Each wall is flat, endless, passes through zero and stands at right angles to its row. A trip goes straight from one point to another. List the walls that it crosses, first one first.

Walls:
(1): [13,23]
(2): [58,-23]
(3): [52,2]
Trips:
[54,-11] to [5,41] => 2
[-4,46] to [17,-7] => 3, 2
[-9,23] to [43,5] => 3, 2
[-22,-38] to [35,28] => 2, 3, 1
[45,13] to [53,11] => none
[14,57] to [29,5] => 2
[-18,-37] to [24,0] => 2, 3, 1
[11,1] to [-45,15] => 2, 3, 1
[-13,25] to [20,-24] => 3, 2, 1

Walls:
(1): [12,-54,30,-56,15,-32,39,-13,-24]
(2): [16,7,2,8,0,-27,-60,13,1]
Trips:
[-11,10,-66,17,33,94,-1,10,81] to [12,44,-3,28,41,-1,-21,13,36] => 2
[-16,6,16,-76,6,-29,44,32,1] to [-11,32,66,18,-18,18,7,-6,11] => 1
[3,-1,-24,4,-30,-7,-70,-5,26] to [40,44,-13,-20,-44,-4,-26,15,-7] => none
[0,-28,33,9,-52,-32,-6,27,0] to [11,-10,10,-17,-60,37,-22,2,76] => 1
[-3,-13,-42,72,-38,-30,-43,52,18] to [3,15,-19,0,20,-32,-27,45,-24] => none
[27,9,33,-25,16,8,-44,-26,24] to [71,8,-19,-25,-14,31,-26,-60,20] => 1
[-37,-47,29,-25,-15,-38,6,-9,5] to [-2,-15,-8,-70,53,79,-22,10,-7] => none
[-5,23,-44,22,-2,-9,-52,42,-19] to [-21,-13,-13,36,-11,-14,-20,25,-11] => none
[35,-30,-3,25,-34,0,-8,-3,-26] to [0,10,-42,-34,-28,-38,-26,13,-43] => none

Walls:
(1): [5,20,2,-11,13,25,13,99,-37,12,-50,63,-35,10,28,8,-31,-9]
(2): [28,-20,44,-13,-25,6,-11,-7,-64,21,37,21,-31,48,-13,62,-4,-13]
(3): [-28,-33,-1,-60,-4,63,24,-15,-34,-12,16,17,22,-10,42,6,-4,-41]
Trips:
[57,25,40,16,-1,-50,12,-11,-45,-7,31,-2,5,-35,59,35,-92,16] to [2,23,-20,-55,29,25,2,-35,-32,-60,15,-55,-21,-9,22,-18,-15,-9] => 3, 1, 2
[-50,4,-49,48,5,-17,26,-7,17,-12,13,-29,0,-53,23,19,-7,62] to [-40,23,18,-28,13,7,-20,60,-10,11,29,56,39,-13,-10,15,5,-8] => 1, 3, 2
[-8,29,-6,23,8,11,-35,22,0,21,22,-3,39,-36,-26,20,2,-2] to [-26,6,5,-2,81,52,-11,1,5,18,24,14,14,-34,58,-35,15,-5] => 3, 1
[-35,46,-14,-14,-70,52,9,-20,18,24,14,-36,4,16,75,-10,49,43] to [49,-6,36,12,13,-23,-10,-11,7,19,-22,-4,-32,31,23,38,31,-13] => 2, 3, 1
[-13,4,16,24,-24,-41,-24,-43,3,27,3,3,-31,-26,50,58,13,-4] to [40,-34,-34,38,44,14,10,5,7,-60,1,-34,27,12,-11,22,-10,24] => 2
[-43,19,1,36,-8,-62,-44,-9,26,-8,6,16,23,-32,-24,38,61,-56] to [48,-69,14,12,14,16,-27,-81,-27,42,-44,-19,-26,-12,-18,15,32,-28] => 2, 3
[50,-17,3,-33,-30,-17,9,6,9,12,-38,0,-17,5,79,-19,-26,-7] to [0,16,49,12,1,17,-22,-32,-88,4,2,31,-38,3,-1,13,-9,-3] => 2

Walls:
(1): [-26,-38,-24,-14,7,13,64,-49,15,-64,-2,0,-41,15,-6,-3,-8,9,-23,-10,-28,9,18,-35,21,-57,11,34,-9,-3,-34,-15,-68,42,-36,-65,-27,-45,8,19,-21,2,12,19,-3,-5,-23,-5]
(2): [29,-46,37,-9,31,-3,-5,38,37,-43,-3,-17,-24,-11,-3,0,23,1,-5,-23,-20,-28,15,40,-15,20,18,-4,-15,36,-32,69,8,49,59,-35,-30,-32,41,-14,-5,11,19,56,-11,80,-14,-31]
(3): [15,-11,-61,6,-4,14,27,-10,-21,16,2,12,21,-20,19,48,-11,55,-17,-12,50,13,31,45,26,53,-40,1,-6,6,-40,-7,-11,-10,52,14,-32,-8,17,8,2,28,-1,29,27,-8,0,-21]
(4): [24,47,-47,6,-4,-30,-40,-17,3,2,-84,12,14,15,-48,-47,-75,-12,-6,-16,33,-15,5,39,-32,20,-6,-35,5,-47,71,23,-14,11,-9,-25,36,12,12,-44,-11,42,-73,14,-2,-18,35,37]
(5): [7,14,-43,19,-16,7,14,5,7,-55,-10,-12,-15,30,-30,-69,-21,-8,-17,41,23,-27,-26,-2,19,21,-34,27,27,13,-2,18,-23,19,-20,-12,0,-1,32,-2,1,-39,-36,29,12,-17,21,2]
Trips:
[-27,21,-21,41,-2,30,21,-45,-23,16,-14,-5,-8,43,-65,-16,38,12,43,-9,29,-27,-5,14,-20,-41,-15,7,45,13,35,30,17,-15,4,2,65,-31,-17,-44,-37,15,-19,-22,-12,-7,-9,4] to [-20,23,-47,-9,-14,-12,32,-36,-18,-64,-22,26,-72,27,-11,10,21,-18,29,16,-4,32,-8,-11,1,-37,24,-22,13,43,31,36,-35,-9,19,60,-23,-23,51,-22,-21,-41,11,22,-8,19,-80,-29] => 1, 2, 4
[2,-44,-5,40,29,15,-39,65,70,-13,-10,25,-11,15,0,-41,9,-29,-9,-3,-16,-29,-17,8,27,-18,16,-5,23,13,4,-19,-12,42,-21,12,64,37,-35,40,-36,-11,16,51,-47,7,15,-33] to [-7,-26,-41,23,-60,-55,-40,-19,-25,-38,52,4,-26,-35,0,-36,15,32,-12,-72,-44,-22,17,-21,19,-19,-12,-18,-18,40,10,-11,29,-23,10,-42,20,-10,37,11,-15,-36,-28,4,-32,7,-36,-20] => none
[-11,39,-52,43,-25,-34,3,-28,39,23,-31,-11,-34,-2,-60,-24,-47,35,-13,28,-18,-32,-16,19,-80,7,-27,25,-45,11,8,47,-1,-43,-22,-52,-18,-3,-18,-8,-20,16,-5,-14,16,14,21,-9] to [20,-27,20,43,-25,7,-13,9,-10,-1,-1,57,-53,13,-18,-110,-66,56,-46,-16,-3,14,63,1,-10,-2,51,11,-4,45,-19,12,-8,-43,-3,0,41,-44,12,6,-21,1,2,17,-17,-25,-2,-7] => 2
[26,-41,-76,13,-18,-38,-20,32,23,-34,-69,-34,-9,-12,0,-4,22,-5,-7,-1,9,16,-80,31,-22,18,-31,6,36,3,-3,43,38,29,4,43,-8,9,11,0,-3,46,18,14,9,10,58,0] to [-22,24,-23,20,54,-23,-4,27,47,-36,71,12,56,-14,48,23,-22,-10,53,-39,55,-24,-5,-1,49,-22,-19,-18,3,24,-13,-45,-19,-21,23,-24,21,-24,-18,15,-7,24,-22,14,48,1,68,9] => 2, 4, 5
[-26,-56,48,-11,-48,-43,-12,-23,4,-37,-5,-5,-16,-28,36,20,1,9,14,16,-20,1,-12,-15,-1,41,7,-8,-5,-34,26,16,47,-6,15,-28,56,-21,16,-32,47,-47,-27,13,8,60,3,-10] to [30,34,16,12,15,7,-44,-1,-17,25,-1,-72,-36,18,51,55,5,-18,11,-21,33,1,25,-29,17,22,-29,56,-15,28,-57,-27,-39,-23,-29,9,-11,-42,-15,-26,-12,50,-66,35,14,59,-17,-13] => 3, 1
[-60,56,78,12,-63,-26,-20,7,38,-22,-6,15,37,-28,-44,-34,-10,-38,-57,-55,63,-10,-13,-14,-4,42,17,12,-16,-3,20,27,51,-32,-14,5,55,-26,-35,-41,42,0,-58,-33,-3,29,-2,25] to [35,41,-24,21,18,11,-22,-17,26,27,-16,-32,-8,22,28,-43,-56,16,2,-41,10,-37,-37,-36,31,-21,36,13,28,14,-7,42,37,7,-13,-32,-37,-16,23,-36,13,64,-12,39,-19,-21,-8,-6] => 2, 1
[38,-31,-43,3,-14,34,-23,14,9,-24,-3,-47,-44,23,-50,-66,5,25,31,25,-9,3,-15,26,25,79,28,-19,27,-21,-15,10,-8,-1,4,-16,58,-6,-11,-6,-15,38,13,1,60,21,17,15] to [11,-13,-47,17,18,15,-21,-52,30,14,-16,-19,4,26,-22,0,-20,-29,-27,22,34,35,19,-8,-21,42,21,40,12,-53,-56,4,-42,52,-13,-28,3,-41,60,-5,50,14,-36,23,14,-1,-19,-28] => 1

Walls:
(1): [-61,-37,-51,20,34,24,-74,-52,-28,-27,4,25,-9,2,14,-13,13,35,45,-36,-64,7,-5,57,-12,-49,-20,56,-59,7,-7,-14,57,9,10,-39,11,54,-48,-46,-23,-34,-55,0,32,40,-12,23]
(2): [-14,69,25,37,-29,-9,18,-10,-23,29,4,13,19,-47,-21,41,13,4,12,55,-52,-45,-17,51,-5,27,35,34,41,-16,15,23,-33,33,-6,-34,15,38,19,31,-38,-1,6,-18,4,29,-18,1]
(3): [9,22,-64,-31,11,17,35,31,36,39,-40,46,35,62,-4,-48,-1,40,28,0,9,15,-29,10,4,51,50,-30,4,-5,6,65,-34,-37,-7,-73,-13,30,-36,37,36,24,-14,7,-40,6,-11,27]
(4): [3,4,17,44,-37,-8,-14,11,6,-10,-8,22,-35,-9,-41,-31,15,20,-60,15,-14,-17,-34,17,-30,21,-3,60,-12,-53,0,24,-4,4,29,-54,3,60,-7,-3,-18,9,48,-32,-1,-41,31,37]
(5): [-8,20,5,-40,-43,-85,-28,-34,-51,33,6,-9,-14,-11,-46,38,33,30,34,27,-13,-18,27,-26,9,0,38,-20,10,-5,-20,58,-37,4,-37,-91,-3,0,10,12,5,-19,-7,30,6,11,10,27]
Trips:
[-16,-10,-16,24,13,-10,37,-67,-13,21,38,33,-16,34,30,-10,51,36,-3,8,27,-37,14,30,41,11,23,24,6,-29,-20,-13,3,-4,64,-3,-13,-7,-4,37,23,63,22,65,5,-30,-17,-76] to [5,4,-15,60,1,13,-4,-29,-47,33,0,16,-13,-14,-63,18,-31,-9,-16,6,38,-11,-26,15,43,-30,-6,47,39,17,23,-8,68,-19,40,5,60,-23,20,28,13,21,-12,-12,31,-51,15,-33] => 3, 1
[-26,-24,28,40,8,26,17,-9,20,-11,1,-19,23,-27,-61,56,-8,23,37,-37,33,-11,0,-2,25,15,18,-10,-14,35,20,2,9,-54,-10,-51,6,-25,23,-69,-7,-52,18,-19,-9,-20,-15,28] to [-51,-10,46,27,-6,8,-93,-4,-4,-15,-9,-28,-39,5,14,-24,-22,15,0,-35,31,16,-37,9,17,-32,-15,0,20,48,45,47,17,-35,-14,29,40,-8,12,-25,43,-5,-13,-2,15,9,43,-14] => 5
[-11,46,7,-17,45,9,-41,16,6,51,-27,-11,-1,-6,9,3,8,4,-6,-34,20,-44,-19,-37,5,-40,-11,56,9,-18,-37,31,55,-39,-38,-2,-4,0,7,-51,-7,8,-10,30,-8,21,4,22] to [23,-4,-35,-29,-51,-32,40,-38,22,53,13,-15,-40,22,49,2,23,36,-37,-15,-1,-30,0,-10,21,-26,4,-75,-61,-15,25,-3,-13,-29,-9,35,-3,24,-8,71,5,1,-3,-28,-49,42,-23,-14] => 3, 1
[-13,-6,-54,26,-30,-30,40,10,-6,-42,-7,-52,13,-32,-41,-23,3,14,58,-20,7,-52,11,-13,-17,26,50,14,-27,62,10,6,16,30,-23,-8,3,13,22,-33,-6,40,7,-17,-30,-24,-11,55] to [-44,6,3,31,11,7,7,-5,6,-32,-72,-19,27,-43,17,-33,29,27,21,-39,-35,23,7,-10,-14,38,-1,31,29,33,-39,-18,2,18,-62,-5,-33,6,32,13,0,-8,-2,-31,40,13,15,28] => 3, 5
[-62,61,-45,5,-39,47,4,-13,-10,-77,-5,92,8,26,-18,-52,-7,-13,9,-7,39,10,-6,-98,-3,-11,-18,16,58,27,-7,31,12,-3,47,30,18,-40,3,17,-30,58,-46,11,22,-10,-38,25] to [67,2,16,-50,-38,-12,-26,-13,65,-19,48,8,-1,-22,10,15,-14,-56,25,-6,-9,-22,10,-57,11,-17,18,-27,-14,10,37,-57,2,-8,-38,-54,-40,-55,-29,14,5,-19,-3,-57,33,27,-20,-22] => 3, 5
[8,6,-44,11,25,-56,-61,1,-19,-12,-20,-2,61,-13,-17,19,-11,41,-10,9,-6,-14,-1,23,59,-17,-16,62,44,41,43,-8,12,-2,2,-22,39,45,-6,-38,-3,21,22,-37,-22,9,5,-1] to [16,-9,14,23,27,53,-12,51,-30,-11,-6,1,27,21,2,53,-17,-10,-44,-92,-1,-32,44,11,-58,38,32,-5,-29,18,-2,1,25,19,8,24,1,33,1,-23,-31,-10,-56,-32,61,0,54,-7] => 5, 2

Walls:
(1): [-11,-14,-54,-5,-5,-11,-50,23,-6,-29,40,-17,-31,-28,-4,-25,-11,-4,13,-3,1,39,7,-21,62,-12,-37,15,45,7,-14,13,-10,12,44,-68,-32,-9,29,-25,-49,-34,-4,27,-10,0,-7,-74]
(2): [-64,27,67,-28,-7,14,21,-16,37,14,-38,-20,43,3,-20,-2,-12,-26,2,-3,-25,38,24,-15,7,19,0,18,27,-17,-44,2,-31,46,-20,-19,3,-24,26,3,-9,34,-47,-25,27,5,29,-23]
(3): [0,44,-21,30,44,7,-29,-3,-6,16,18,-15,5,-6,33,-17,3,-9,-28,30,-21,24,72,6,2,-88,-48,27,-46,14,-24,-13,19,-2,-6,-54,-49,-6,18,-11,-42,2,29,31,-13,40,80,5]
(4): [-6,-3,29,-4,31,-6,-6,38,0,14,-12,-1,-14,-17,-51,42,-6,24,-14,14,10,37,-14,57,-35,14,3,-16,14,18,1,33,-8,12,-15,5,-15,16,15,-38,35,-35,31,-16,42,9,-49,-15]
(5): [8,-26,29,-54,-4,30,14,-8,-4,28,10,-15,-21,13,-70,-39,18,36,-35,-13,-27,-23,-17,32,27,-16,-2,42,37,33,2,-14,41,-31,-37,-56,-30,3,17,10,-21,28,-50,32,-37,2,26,-30]
(6): [8,57,-43,-12,27,-6,0,21,18,-20,25,-51,13,55,-2,7,-52,23,8,-22,-44,11,9,8,53,-11,20,-36,-69,-22,-40,-49,-44,-6,21,-25,11,-1,35,-8,-20,-38,-54,-24,-32,57,14,6]
Trips:
[-12,-54,50,-34,-21,28,-12,48,-30,-28,11,16,0,12,26,18,2,-19,-22,2,6,-12,25,26,-3,4,-36,10,5,0,-57,-12,-15,18,36,-19,14,33,-12,-55,-5,47,66,-42,9,12,5,-12] to [77,-8,-46,29,-32,45,10,-4,28,-3,-17,27,21,90,-1,-11,-9,-11,44,-26,13,6,-14,-41,-13,42,-34,0,45,0,-19,-23,-28,4,8,-38,-23,21,34,32,5,21,5,-42,7,25,-4,-16] => 3, 4, 6
[-58,1,0,54,-14,2,-35,-57,-32,-29,37,-4,31,18,40,69,7,6,47,5,43,-11,-25,22,18,-79,57,0,-38,13,-12,19,50,15,-52,-10,72,-27,-35,-13,-29,48,-13,1,4,43,7,-40] to [-34,-19,6,-11,2,26,-22,106,-13,-11,41,-1,60,19,-90,65,58,-36,-11,-18,-6,-7,3,-18,-35,-20,14,15,11,-65,-37,-12,20,-20,-7,-12,-94,0,24,7,18,13,10,13,24,-18,28,-27] => 2, 6, 5, 4, 1
[29,4,-12,-2,-40,-2,4,7,2,11,-16,37,-33,3,8,-15,-18,-41,-29,2,-26,-45,26,-41,-29,-38,28,74,-13,-47,-33,21,-32,3,40,-57,36,-6,-36,9,15,-48,27,-35,7,-23,33,9] to [-1,-27,12,2,2,-23,7,-6,46,-1,-23,10,-22,-20,-27,-11,-31,-66,4,-9,-2,14,-45,-26,-5,3,-33,28,-44,4,2,34,-5,37,-10,24,14,-24,-13,25,10,-27,12,-30,-21,4,-10,-4] => 2, 1, 3, 4
[-12,-4,11,13,-35,95,13,2,18,-31,-17,-1,29,-15,-6,0,-5,-23,60,-52,-9,-43,-10,-30,-36,6,68,16,-42,-5,50,25,7,-11,-4,25,-35,37,8,0,-20,-11,-37,-28,36,6,-3,30] to [3,-11,-38,79,45,15,37,-36,2,5,35,28,11,-5,-53,7,-10,8,6,40,4,7,-34,26,25,-58,-13,-14,-9,14,-31,-34,-26,2,38,-29,-26,-9,27,15,-44,18,23,17,-24,-11,7,22] => 6, 2, 3, 5, 1

Walls:
(1): [-10,33,-38,1,45,-3,-9,-33,-7,-9,-34,-66,-44,-33,29,10,53,-2,21,-47,11,-5,2,20,57,2,-49,43,74,3,-51,-3,24,-7,15,-1,11,7,7,7,-38,57,-35,53,2,-14,27,23]
(2): [37,2,24,-16,8,30,28,17,-7,24,28,-12,41,-52,21,72,-13,-21,-5,3,48,8,-17,26,65,-31,-18,21,31,-20,30,25,3,-30,23,-25,-11,5,55,23,-41,-14,-21,67,-17,0,-10,-55]
(3): [22,-24,15,36,-54,13,12,49,-25,-2,-3,-51,9,29,40,-24,7,-4,29,-42,-28,-29,24,46,-31,60,-4,21,-24,24,-16,-17,26,-12,-46,-53,-4,61,-27,-22,-18,-5,-70,3,0,68,44,7]
(4): [-41,27,-39,-32,9,8,36,0,8,-17,-49,11,-61,-10,-78,6,-36,-1,7,3,21,15,28,27,-24,-24,47,-24,75,0,0,3,34,-16,19,-26,-20,-18,-16,76,24,8,-20,-9,25,8,-14,11]
(5): [44,-17,10,-28,-30,-5,44,33,-8,-19,-36,-10,17,-51,39,24,-14,-52,61,33,42,3,-43,42,-49,23,-25,18,-29,-33,-39,56,-45,-27,-36,13,-12,-23,43,13,-31,35,25,28,-3,-39,11,7]
(6): [-37,7,-1,-29,-18,44,3,-72,-18,64,-14,4,23,-12,32,27,62,21,60,-8,-17,-3,-47,25,45,32,-12,-23,-36,-4,-20,26,51,-8,12,18,-21,-11,-34,-35,-13,42,-14,7,4,-58,1,37]
(7): [47,-25,-38,-29,-15,-9,22,9,1,-78,35,61,14,-12,-25,-19,0,-11,-16,21,13,-5,19,-19,-6,-2,-36,-19,30,-42,12,31,33,29,43,-8,-9,21,1,-16,-1,8,12,-14,-11,44,45,-3]
(8): [-55,-66,-8,-9,-16,-62,34,-49,12,-4,28,-14,-20,43,64,14,-49,-30,-13,-7,30,35,17,30,-2,19,-17,-42,40,-9,36,-5,-110,-21,-27,12,-21,-4,-13,-11,28,-27,19,21,-10,-12,-8,-34]
Trips:
[-10,1,-41,-5,6,20,17,-19,-10,13,17,-14,-26,31,1,67,13,-11,-9,-33,30,15,32,62,19,-22,-21,29,17,16,12,21,3,15,-29,9,7,-47,-3,-7,-72,-1,-17,14,-10,13,28,-7] to [8,-14,22,-2,4,19,-50,-26,10,-1,-42,27,-4,5,14,-9,-20,-25,32,17,-44,47,-40,-46,-29,-13,0,17,-4,25,44,-41,24,-48,-25,-40,48,-3,-16,-9,0,60,-18,52,-29,-22,26,17] => 4, 8, 2
[16,-18,-18,45,45,-60,-5,-24,-14,-50,-81,-11,-3,-1,33,2,36,40,7,-19,-45,3,30,42,-6,57,-5,10,-32,-29,-28,35,-27,-19,-22,-10,-56,25,13,2,34,13,8,-13,-31,-57,32,23] to [-17,22,21,15,-12,29,7,16,-19,8,15,-3,10,-27,-5,36,27,-20,-38,-17,-56,-4,29,8,13,34,-28,-12,27,-12,-18,67,30,59,4,31,-44,-6,7,-64,27,0,-25,23,-44,10,-56,0] => 7, 8, 2, 5
[-43,-22,30,-14,46,68,0,-6,22,39,16,-10,-41,34,-18,-14,5,30,-35,31,-61,-45,-5,26,-24,32,48,11,24,-7,54,-25,0,21,-54,-46,-1,40,27,-11,41,-22,-23,5,1,43,41,24] to [-26,-14,11,37,19,16,-39,7,-8,-48,-1,32,-43,39,-19,9,52,-2,22,-13,9,-50,-14,25,-4,57,39,-30,-14,-22,-42,-1,60,-69,34,15,9,24,11,11,-31,19,17,-20,-1,18,-15,-31] => 6, 1, 7
[-13,-62,33,1,-32,83,-36,63,20,-45,12,28,4,-4,56,-36,20,1,34,-58,3,-7,49,0,-27,6,-20,28,58,18,26,45,5,11,16,18,-35,-1,-73,20,-3,23,17,37,14,-14,34,-42] to [-33,3,-32,35,-41,58,26,29,-5,-48,16,2,-1,11,-15,-12,-14,8,-5,-38,36,15,21,20,-6,-4,43,-42,36,-9,19,25,10,72,12,3,-4,13,28,-30,-19,24,5,5,38,9,2,-25] => 4, 5, 1

Walls:
(1): [42,-28,-2,13,-82,-1,-34,-60,-18,-25,4,-11,5,-1,-11,20,-7,-18,-14,24,29,29,-21,-9,-2,6,-39,4,-11,4,-17,6,-17,42,38,-14,22,-33,-4,-11,-13,13,33,-6,-13,29,-30,-51]
(2): [-75,25,5,-40,13,-31,69,39,-7,10,-85,-8,-36,8,68,-14,-66,-3,-19,33,22,12,15,27,-41,0,-19,21,-7,0,-13,-52,9,-35,-9,-42,16,-40,18,-45,37,-4,-22,-6,-54,22,19,-16]
(3): [-50,42,28,2,-13,-46,-24,-9,35,3,10,7,13,36,-16,22,-1,-1,45,36,-25,-36,-31,26,50,-27,9,-21,-14,21,15,15,13,36,13,19,-17,28,31,-30,18,15,17,-44,40,-14,35,16]
(4): [86,28,-6,9,13,-7,34,-29,33,-6,20,-7,2,-5,-42,-8,25,-26,-16,33,-12,5,-1,9,-58,27,2,26,-85,-14,-13,-5,43,5,-18,-40,20,13,0,6,-32,-6,42,10,15,-7,13,19]
(5): [21,-29,-42,-25,28,-10,72,24,-32,0,-61,29,15,-3,30,22,-43,-13,21,26,43,38,-16,14,-13,25,25,-35,-4,46,-48,-11,-33,-24,8,26,-5,48,38,-18,24,21,-13,-27,-14,28,64,22]
(6): [-40,50,76,7,3,28,-25,0,5,43,16,65,-42,47,18,31,-11,-9,39,22,-5,35,40,4,1,-66,-28,-53,-22,-42,10,-5,-1,28,35,6,48,-21,62,-1,-15,-38,-49,2,1,-62,-31,-20]
Trips:
[64,29,-5,23,25,7,-9,34,30,-13,-16,-58,27,-57,-33,4,-28,43,5,36,-39,1,45,11,-49,19,15,50,-28,7,28,-35,27,-25,19,8,16,-4,4,-48,-51,-5,24,-31,14,45,17,-21] to [-43,-26,18,16,-24,80,30,28,3,38,44,29,21,-2,10,-2,30,-25,-11,96,-15,-50,28,-48,-8,30,26,-15,4,-27,-40,26,47,-13,-4,0,57,6,-1,-2,18,21,-8,48,9,-9,22,-30] => 1, 6, 2
[-28,-22,-5,-7,1,-10,-24,23,-20,27,11,59,11,-21,40,26,16,-9,-14,41,25,85,-34,-6,28,0,-31,-48,-33,34,5,-14,6,12,-12,-8,27,-49,51,-2,-87,-16,-2,30,11,-50,-1,14] to [4,52,61,-3,-4,-20,-22,-33,-35,6,-51,21,12,14,34,-27,-40,-11,25,21,1,22,-18,22,-19,-5,-33,6,-9,-48,-16,10,-24,5,-64,-21,8,51,-15,-34,-38,28,26,2,-43,-41,-33,-40] => 3, 4, 5
[-35,-1,11,-16,-55,-8,35,-2,-4,11,-17,20,22,-22,-17,-47,33,66,-3,45,-35,-41,46,14,-62,20,-38,-16,-18,-67,-4,3,4,-43,7,-11,-22,-25,57,-28,-20,25,1,12,44,28,1,10] to [-2,-38,-57,15,-12,9,0,-1,21,-2,-15,-6,29,-38,30,8,-2,17,5,4,-2,35,-29,0,6,31,71,52,7,9,61,1,15,-70,7,32,-18,-28,21,-33,-18,20,29,19,-31,16,-1,1] => 3, 6, 5, 4
[-9,27,-63,63,19,18,4,-36,-5,-28,-22,-32,3,-11,30,-29,50,8,-7,55,21,-12,-35,21,36,26,-51,1,-19,-11,20,28,-11,38,1,3,-1,-15,62,14,-12,-24,53,54,-20,-50,6,-12] to [-5,25,-11,58,-27,-4,92,39,22,4,14,-6,-15,26,18,-15,15,-38,-5,-39,21,-30,-11,25,-25,-8,-38,19,22,-12,35,-1,38,82,-34,-24,45,-44,-28,-17,-8,8,49,7,-12,32,-16,-48] => 2, 3
